Each row is a point. Each copy is the shape, with its points in the same order, stretched, turned, moved and blurred by noise. Say if it was mirrored as well.

Shape, 6 rows:
[[ 0.82 -0.63]
 [ 1.58  3.56]
 [-0.90 -1.06]
 [-2.47 -0.91]
 [ 1.59 -0.65]
 [-1.99 -0.17]]
Copy 1:
[[ 0.01  0.40]
 [-3.39  2.47]
 [-0.33 -1.41]
 [-0.71 -2.26]
 [-0.11  1.05]
 [-1.42 -1.97]]
Copy 1 is: only turned
Copy 2:
[[ 0.30  0.13]
 [ 3.17 -2.76]
 [-1.33 -0.23]
 [-2.73 -1.22]
 [ 0.48  0.92]
 [-1.89 -1.78]]
Copy 2 is: mirrored

Shape:
[[ 0.62 -0.11 -0.28]
 [-0.14  0.63  0.10]
 [-1.61 -2.81  0.62]
 [ 0.23 -2.49  1.33]
 [ 0.68  1.50 -1.87]
 [-1.31 -3.10 -2.33]
 [-1.37  2.51  1.90]
 [-1.42 -1.06 -0.07]]
Copy 1, 8 rows:
[[ 0.48 -0.41  0.81]
 [ 0.75  0.40  0.63]
 [-2.73 -0.69 -0.78]
 [-2.61 -0.34  1.16]
 [ 3.15 -0.78  0.00]
 [-1.17 -3.06 -3.04]
 [ 1.24  3.85  1.23]
 [-1.00 -0.18 -0.77]]
Copy 1 is: only turned
Copy 2, 8 rows:
[[-0.55  0.40 -0.02]
 [-0.64 -0.45 -1.02]
 [-2.58 -1.37  2.38]
 [-0.80 -1.19  2.55]
 [-0.53  1.53 -2.03]
 [-3.53  1.50  2.05]
 [-0.12 -2.90 -2.55]
 [-2.27 -0.71  0.44]]
Copy 2 is: mirrored
Copy 3 (8 x 3):
[[-0.32 -0.85  0.61]
 [ 0.14 -0.06  0.04]
 [ 0.28 -2.88 -2.55]
 [ 1.26 -3.19 -1.09]
 [-2.05  0.92  1.53]
 [-3.39 -2.82 -1.73]
 [ 2.43  1.86 -0.75]
 [-0.42 -1.14 -1.62]]
Copy 3 is: mirrored
Copy 4, 8 rows:
[[-1.45 -0.04 -0.28]
 [-1.24  1.01  0.40]
 [ 2.74 -0.33 -1.44]
 [ 1.56 -1.53 -0.31]
 [-3.30  1.09 -0.32]
 [ 1.43 -0.41 -3.66]
 [-0.88  2.97  2.49]
 [ 1.10  0.68 -0.81]]
Copy 4 is: mirrored

Shape, 10 rows:
[[-3.24  2.19 -1.43  0.44]
 [ 0.89 -1.25  0.20  0.61]
 [ 0.97 -1.51 -1.33  0.83]
 [-1.37 -0.85  0.69 -2.24]
 [-0.50  0.20 -0.45 -2.72]
 [-2.29  2.85 -1.81  0.46]
 [-4.00  1.29 -2.35  1.59]
 [ 0.00 -0.15  0.16 -1.19]
 [ 0.55  0.55  0.90  0.58]
 [ 1.45  0.08  0.54  0.64]]
Copy 1 (10 x 4):
[[-2.09  2.43  2.40  2.50]
 [-0.63 -0.89 -1.24 -0.76]
 [-1.76  0.12 -2.35 -0.14]
 [ 1.11  2.00  1.25 -1.86]
 [ 2.02  2.53  0.86 -0.28]
 [-1.39  1.80  1.70  3.72]
 [-4.07  2.87  1.76  2.73]
 [ 0.93  0.80  0.37 -0.44]
 [ 0.26 -1.49  0.43  0.70]
 [ 0.41 -1.59 -1.19  0.27]]
Copy 1 is: only turned
Copy 2:
[[-0.31  4.84  0.81 -2.32]
 [-0.25 -1.21  1.46  0.24]
 [ 0.92 -1.13  1.75 -0.73]
 [-2.63  0.00 -0.60 -1.22]
 [-1.12 -0.05 -2.11 -1.79]
 [ 0.50  4.28  0.00 -2.10]
 [ 0.07  4.69  2.25 -3.35]
 [-1.04  0.10 -0.45 -0.37]
 [-0.58  0.63  1.00  0.72]
 [ 0.14 -0.39  1.00  1.06]]
Copy 2 is: mirrored

Shape, 12 rows:
[[-0.13 -0.53 -0.11 -2.36  2.64  0.20]
 [-0.48  0.08  1.56  0.94 -0.99 -0.42]
 [ 0.46 -0.17 -0.35 -0.99 -0.57 -1.96]
 [-0.83  2.18  2.09 -0.68 -1.94 -2.41]
 [ 0.41  0.28 -0.65 -1.42  0.63 -2.10]
 [ 0.29  0.93  1.98 -1.66 -2.02 -0.05]
 [-0.36  2.80  1.76 -0.16 -1.39 -1.67]
 [ 0.47 -0.13 -0.02 -1.56  7.50  0.01]
 [-3.32  0.73 -1.77 -1.54 -0.88  0.16]
 [-3.54  0.35  2.49 -1.27 -0.40 -2.10]
 [ 0.40 -0.38 -2.39 -1.55 -1.68 -0.03]
 [ 0.66  0.19  1.92  0.26 -0.08 -0.33]]
Copy 1, 12 rows:
[[-2.10 -0.88  0.59 -1.13 -1.68 -0.22]
 [-0.17 -0.29 -0.42  1.59  0.95 -0.75]
 [-0.95 -1.23 -1.40  0.12 -1.35 -2.24]
 [-1.87 -1.83 -2.91  0.32  1.76 -1.30]
 [-1.40 -0.79 -1.20 -0.67 -1.55 -2.18]
 [-0.84 -3.26 -1.71  0.25  0.65  0.10]
 [-0.85 -0.96 -2.42 -0.08  1.95 -0.72]
 [-1.77  2.30  3.64 -3.08 -1.32 -0.55]
 [-3.58 -0.75 -3.39  0.98 -1.53  0.60]
 [-5.02 -1.57 -2.15  1.06  1.41 -0.82]
 [-0.31 -1.74 -2.29  0.46 -2.99 -0.97]
 [ 0.29 -0.73  0.40  0.49  0.86 -0.78]]
Copy 1 is: mirrored
Copy 2, 12 rows:
[[-1.39 -3.06 -1.95  0.76  1.10 -0.83]
 [ 1.57 -1.39  1.09  0.13 -0.13  1.84]
 [ 1.70  0.15  0.18  0.75  0.54 -0.99]
 [ 1.04  0.27  3.69 -1.35  0.35 -0.64]
 [ 0.30 -0.46 -0.70  1.21  1.39 -1.30]
 [ 2.76 -1.49  1.73 -1.30  0.18  0.26]
 [ 0.84  0.32  2.44 -1.84  0.60  0.77]
 [-4.40 -5.33 -4.14  2.01  3.84  0.15]
 [-2.22  0.63 -0.82 -2.31 -1.38 -1.25]
 [-1.40 -2.18  3.37 -0.32 -1.05 -0.81]
 [ 1.97  1.35 -2.15 -0.45 -0.05 -1.74]
 [ 1.63 -1.91  1.14  0.68  0.72  1.20]]
Copy 2 is: only turned
Copy 3, 12 rows:
[[-0.27  1.01 -0.33 -2.99  1.44 -0.98]
 [-0.77  0.69 -0.28  1.39  0.80  0.06]
 [-0.20 -0.76  0.07 -0.77 -0.54 -1.99]
 [-3.01 -0.36  0.40  0.77  0.88 -2.05]
 [-0.85 -0.33 -0.23 -1.52 -0.47 -2.37]
 [-1.69 -1.59  0.17  0.32  2.28 -0.39]
 [-3.22 -0.37 -0.72  0.77  0.53 -1.34]
 [-0.30  4.52 -3.25 -4.44  1.20 -2.04]
 [-2.41  0.32  2.65 -2.11 -0.83  0.68]
 [-2.46  2.41  2.64  0.33  1.51 -2.05]
 [ 0.07 -2.53  0.54 -1.96 -0.99  0.00]
 [-0.36  0.49 -1.29  0.60  1.58 -0.57]]
Copy 3 is: mirrored

Shape, 12 rows:
[[ 0.26 -0.69 -3.14 -1.79  0.89  0.76  2.13  1.33 -0.23]
 [ 0.18 -2.01  0.49  0.61 -1.81  0.71 -1.97  1.30 -0.82]
 [ 1.83 -1.47  0.66  1.40 -2.30 -0.20 -0.15  2.21  2.30]
 [ 1.82 -0.54 -0.18  1.19  0.33  3.36  0.07  3.34  2.25]
 [-0.17  1.61 -2.61 -2.14  4.34 -0.05 -0.42  1.24  1.73]
 [-2.25 -1.83  2.21  0.60 -0.67 -1.52  0.34  1.20 -0.95]
 [ 1.67 -1.27  1.84  0.61 -0.48  0.46  1.44 -0.71 -1.69]
 [-1.52  0.03  1.74  0.29 -2.06  1.07  1.21 -1.43 -0.87]
 [ 0.18 -2.90  2.09 -0.45 -1.29  1.57  1.61 -0.88 -1.37]
 [ 0.40  1.38 -1.57 -3.22  0.85 -0.84 -0.34  2.57 -0.20]
 [-0.52 -0.79  1.76 -0.31 -1.46  0.23  2.48  0.60 -4.03]
 [-1.15 -1.04  1.24  2.84 -1.74 -1.09 -0.44 -0.29 -1.78]]
Copy 1:
[[ 0.66 -0.62 -1.23 -2.97  3.07  1.13  0.31  1.45 -1.69]
 [-1.97  0.70  2.87  1.29  0.28  1.95 -1.24  1.29  0.12]
 [-0.59  1.23  2.65 -0.72  0.80  0.61  1.72  1.75  2.27]
 [-0.10  2.93 -1.58 -0.95  1.26  4.14  3.24  1.53  0.82]
 [ 2.50  1.23 -4.75 -2.40  2.06  0.46  0.29 -2.80 -1.99]
 [-4.17  0.09  0.71  1.26  1.35 -2.20 -1.78 -0.47  1.89]
 [-1.50 -0.98  2.07  3.10  0.94  0.60  1.47  0.87  0.91]
 [-4.21 -2.17  0.31  0.76 -1.06 -0.47  0.04 -0.24  1.34]
 [-4.12 -0.95  2.62  2.06  1.74  1.49  1.00  0.10  1.10]
 [-0.21  1.16 -1.87 -1.36  0.75 -1.18  0.39  0.29 -3.28]
 [-4.25 -1.63  0.01  3.15  0.83 -0.99  0.41  2.59 -0.12]
 [-2.39 -1.66  1.86  1.87 -0.16 -0.84 -2.73  1.18  2.90]]
Copy 1 is: only turned
Copy 2:
[[ 1.25  2.83  0.62 -1.25  3.76  0.37  1.94 -0.04 -0.69]
 [-1.84 -1.91  0.82 -0.41  0.05  0.71  0.58  2.47 -0.20]
 [-1.77 -1.03 -0.73  0.82 -0.18  1.61  0.58  2.41  3.24]
 [-2.15 -0.86 -1.46  1.53  3.74  1.57  1.38  0.55  1.91]
 [ 0.04  2.92 -0.72 -1.51  3.65 -3.12 -1.15 -2.46  0.03]
 [-2.22  0.40  2.61  1.07 -2.50 -0.84  0.79  1.52 -0.70]
 [ 0.25 -0.77 -0.48 -0.55 -1.26  1.40  3.81  0.02 -0.26]
 [-1.35  0.79  1.13 -0.44 -2.21  3.06  1.63 -1.08 -1.13]
 [-0.68 -0.21  2.27 -0.87 -0.96  2.07  4.32 -0.07 -0.40]
 [-1.26  2.36 -1.48 -2.66  2.46 -0.93 -0.24  1.25 -0.71]
 [-0.59  0.73  0.43 -0.57 -1.39  1.86  4.02  1.87 -3.22]
 [-0.50 -1.24  0.86  1.48 -3.13  0.61  0.08  1.03 -1.19]]
Copy 2 is: mirrored
Copy 3 (12 x 9):
[[-1.22 -0.68  0.50 -1.92  0.20 -1.16  2.50  1.39 -0.43]
 [ 0.90  0.91  0.56 -0.67 -1.48  1.19 -1.06 -0.18  0.46]
 [-1.01  1.52  0.08  2.00 -0.95  0.06 -0.15  1.69  2.11]
 [-2.84  0.34  1.86  2.46 -0.36 -0.04  0.71  1.83 -0.07]
 [-3.21  0.44  0.28 -1.29  4.67 -0.77  1.73  0.12 -1.95]
 [-0.33  1.10  0.01 -1.49 -1.86 -1.69 -2.02 -1.74  1.73]
 [ 2.12 -1.18 -0.41  1.26 -1.74 -1.52  0.51 -0.83  0.87]
 [ 1.04  0.74 -1.18  0.17 -2.81 -1.28  0.67 -1.79 -0.32]
 [ 2.05 -0.91 -1.01  0.07 -2.94 -2.36 -0.76  0.22 -0.30]
 [-0.65  2.30  1.59 -2.27  3.22 -0.85  2.04  0.88 -0.80]
 [ 2.27 -0.17  1.15 -1.03 -3.02 -2.30  0.75 -1.93  1.29]
 [ 1.16  0.54 -0.43 -0.48 -2.66  0.77 -0.83 -2.68  2.45]]
Copy 3 is: mirrored
Copy 4 (12 x 9):
[[ 0.34 -0.76 -0.69  0.73  4.23  2.45 -1.26  0.70 -2.33]
 [-1.21 -0.67  1.86 -0.06 -0.44  1.54 -0.20 -2.24 -0.33]
 [-2.56 -0.43  2.59  1.80  0.76 -0.37  0.56 -0.52 -0.55]
 [-1.79  0.31  1.56  2.98  2.04  1.14 -3.13  1.05  0.03]
 [-1.55 -0.71 -2.01  1.05  0.99  0.44 -3.60  2.16 -3.47]
 [-2.03 -3.02  0.88 -1.88 -0.62  0.75  0.90 -1.33  0.51]
 [ 1.38 -1.96  0.51 -0.55  1.81 -1.40 -0.77 -2.47  0.72]
 [ 1.43 -0.34  0.35 -2.96 -0.18  0.65  0.03 -0.52  1.55]
 [ 0.94 -1.50  2.05 -2.51  2.23  0.15 -1.21 -2.51  0.45]
 [-0.05 -2.59  0.33  2.35  0.44  1.44 -1.08  1.14 -3.44]
 [ 2.54 -3.66  0.29 -0.79  1.40  1.55  0.36 -1.61  1.52]
 [-0.96 -1.06 -0.60 -1.46 -1.06  0.53  1.67 -2.16  1.82]]
Copy 4 is: mirrored
